Each row is a point. Each copy is the shape, with its points in the same order, stretched, turned, moved and blurred by noise. Some copies are also mirrored. Which?
In the rows, 128 means zero.

Shape, 6 rows:
[[106 138]
 [ 82 144]
 [103 115]
 [152  88]
 [141 126]
 [171  88]]
Copy 1, 6 rows:
[[106 145]
 [ 74 152]
 [100 123]
 [143  87]
 [140 125]
 [156  82]]
Copy 1 is: only turned
Copy 2:
[[152 133]
 [170 122]
 [137 114]
 [ 83 128]
 [117 149]
 [ 70 141]]
Copy 2 is: mirrored

Shape (7 x 3):
[[133 104 147]
 [102  80 113]
 [151 172 177]
 [127 139  77]
 [123  80 119]
 [150 143 124]
 [113 145 144]]
Copy 1, 7 rows:
[[104 108 151]
 [ 93  85 101]
 [102 171 195]
 [121 154  96]
 [116  88 116]
 [130 148 139]
 [ 90 151 143]]
Copy 1 is: only turned
Copy 2:
[[117 118 147]
 [ 89  98 108]
 [145 161 180]
 [119 160  77]
 [106 103 124]
 [138 151 118]
 [108 151 143]]
Copy 2 is: only turned
Copy 3, 7 rows:
[[142  97 125]
 [ 92  95 156]
 [194 142  79]
 [125 162 165]
 [111  89 159]
 [166 143 140]
 [131 137 105]]
Copy 3 is: mirrored
Copy 4 (7 x 3):
[[134 125 147]
 [110  87 125]
 [129 202 148]
 [120 134  72]
 [136  90 130]
 [139 156 114]
 [104 156 131]]
Copy 4 is: only turned

Shape, 8 rows:
[[159 113  87 130]
 [154 124 123  97]
 [ 98 139 147 132]
 [114 150  99 105]
 [111  97 171 125]
 [151 159 144 103]
 [114 174 132 122]
 [ 90 130 191 139]]
Copy 1 (8 x 4):
[[152 133  62 146]
 [112 155  99 167]
 [105 119 132 108]
 [ 97 140  84 122]
 [120 101 154 154]
 [105 180 119 139]
 [ 99 161 116  92]
 [109 109 179 112]]
Copy 1 is: mirrored
Copy 2, 8 rows:
[[156  80 128 116]
 [138 129 152  94]
 [ 92 161 136 149]
 [107 137 107 103]
 [ 96 136 188 157]
 [141 174 145 113]
 [118 174 109 125]
 [ 82 184 166 173]]
Copy 2 is: only turned

Shape:
[[109 165 145  95]
 [140 102 128 181]
 [141 100  86 145]
 [125 113 134 160]
 [108 155 125 136]
 [ 80 129 109  79]
 [124 130 124 119]
 [152 143 196 113]]
Copy 1 (8 x 4):
[[106 140 138  78]
 [168  73 126 153]
 [145 101  87 159]
 [149  81 128 134]
 [139 113 113  90]
 [ 74 114  97  90]
 [121 118 120 119]
 [119 133 200 120]]
Copy 1 is: mirrored
Copy 2 (8 x 4):
[[115 148 136  64]
 [133 147 139 170]
 [126 123  88 157]
 [125 138 141 145]
 [ 95 154 130 104]
 [ 91  94 121  78]
 [124 135 125 105]
 [162 173 169  84]]
Copy 2 is: only turned

Shape (9 x 6):
[[135 154  97 102 149 101]
 [124 156 107 102 150 150]
 [130 144 108 115  89 107]
 [168 138 140 127 101 151]
 [125 127 129 164 150 133]
 [ 91 107 162 127 143  89]
 [ 93 125  82 134  95  82]
 [167 107 107 130 168 152]
 [165 107 123 124 161  76]]
Copy 1, 9 rows:
[[141 151  78 124 176 122]
 [125 159  92 112 160 164]
 [145 146 121 117 122 110]
 [183 146 121 107 119 170]
 [137 115 113 163 156 175]
 [120  83 145 133 187 128]
 [106 120 106 154 119  86]
 [163 111  59 124 155 188]
 [182  94  76 128 187 128]]
Copy 1 is: only turned
Copy 2 (9 x 6):
[[170 104 130 100  90 121]
 [152 109 151 109 121 152]
 [128 160 109 114  78 128]
 [161 178 118 140 137 154]
 [141 105 144 171 130 132]
 [105 117 138 137 125  79]
 [ 99 108  93 127  56 109]
 [183 101 107 148 162 141]
 [185 108 107 125 129  73]]
Copy 2 is: mirrored
Copy 3, 9 rows:
[[162 152  79 116 130 107]
 [147 158  84 117 144 156]
 [146 136 101 110  83 123]
 [157 121 132 146 107 166]
 [105 139 114 167 136 124]
 [100 134 144 114 153  81]
 [105 133  78 105  75  85]
 [143 104  89 163 164 139]
 [159 104 110 149 154  68]]
Copy 3 is: only turned
Copy 4:
[[154 127  75 106 146 106]
 [151 149  98 103 140 148]
 [138 126  99 135  94 100]
 [170 136 161 128 108 110]
 [127 130 135 149 158 133]
 [ 73 130 124 113 155  94]
 [ 98 105  73 160  99  96]
 [167  99 138 113 166 144]
 [142  75 119 114 173  81]]
Copy 4 is: only turned

Shape, 14 rows:
[[154 156 103 110 157 111 133 125]
 [160 107 110 129  83 131  97 190]
 [ 96 115 127 150 190 141 128 130]
 [135 110  79 105  99 136 130 139]
 [113 152 160 165 148 181 171 107]
 [ 89 110 138 131 130 119  95 116]
 [136 135  77 116  83 147  75 171]
 [133 173 123 167 161 143 163 115]
 [ 74 125 172 109 132 120 122 147]
 [141 135 163 170 157 153 168  98]
 [158 182 118 151 131  90 140  99]
 [151 124  97 130 116 130 107 127]
 [133 119  85 145 100 147 116 160]
 [145 127 120 105 112 152  83 144]]
Copy 1:
[[110 134 128 140 147 123 144 121]
 [217 146 141 142 127 140 129 164]
 [ 76  87 159 136  91 159 162 146]
 [184 112 106 141 139 158 146 143]
 [ 94 102 191  92 115 171 129  78]
 [115  72 126 151 103 140  95 155]
 [204 156  94 165 111 169 118 159]
 [ 96 124 168 130 115 146 144  77]
 [102  74 137 100  91 119  91 143]
 [ 91  96 207 107 138 147 136  85]
 [114 124 143 159 149  96 102  77]
 [157 123 128 158 144 151 131 140]
 [188 130 129 158 113 166 145 140]
 [158 139 124 134 134 163 108 158]]
Copy 1 is: only turned
Copy 2, 14 rows:
[[126 107 141 124 157 119 108  80]
 [115 113 141 104  95  75 103 172]
 [125 108  80 160 162 145 137 122]
 [105 127 130  76 111 125 125 126]
 [164 178 128 160 147 145 157 124]
 [ 87 110 123 156 107 158 121 137]
 [ 82 142 115  97  88  87  85 135]
 [149 151 130 157 161 114 155  85]
 [ 79 126 145 154 155 159 122 171]
 [181 135 142 167 140 142 155 114]
 [128 123 178 162 133 110 138  63]
 [123 115 130 115 100 114 112 108]
 [111 138 113 104 105  93 133 137]
 [116 128 129 117  98 121  68 131]]
Copy 2 is: only turned
Copy 3, 14 rows:
[[128 151 123 108 146 103  75 127]
 [ 98  54 134  99 108 130 108 165]
 [170 145 126 163 160 132 143 131]
 [ 99 108 121 122 114 166  83 115]
 [147 200 114 147 136 139 187 165]
 [104 107 142 150 150 131 152  98]
 [ 63  73 154 128 134 149  70 165]
 [140 192 103 152 143 103 133 168]
 [119 110 108 113 190 136 174  99]
 [160 188 115 137 108 111 181 150]
 [ 95 168 108 130 129  63 106 139]
 [101 116 144 129 109 127  94 138]
 [101  99 123 146 116 148 102 162]
 [ 94 100 168 104 131 140 104 146]]
Copy 3 is: only turned
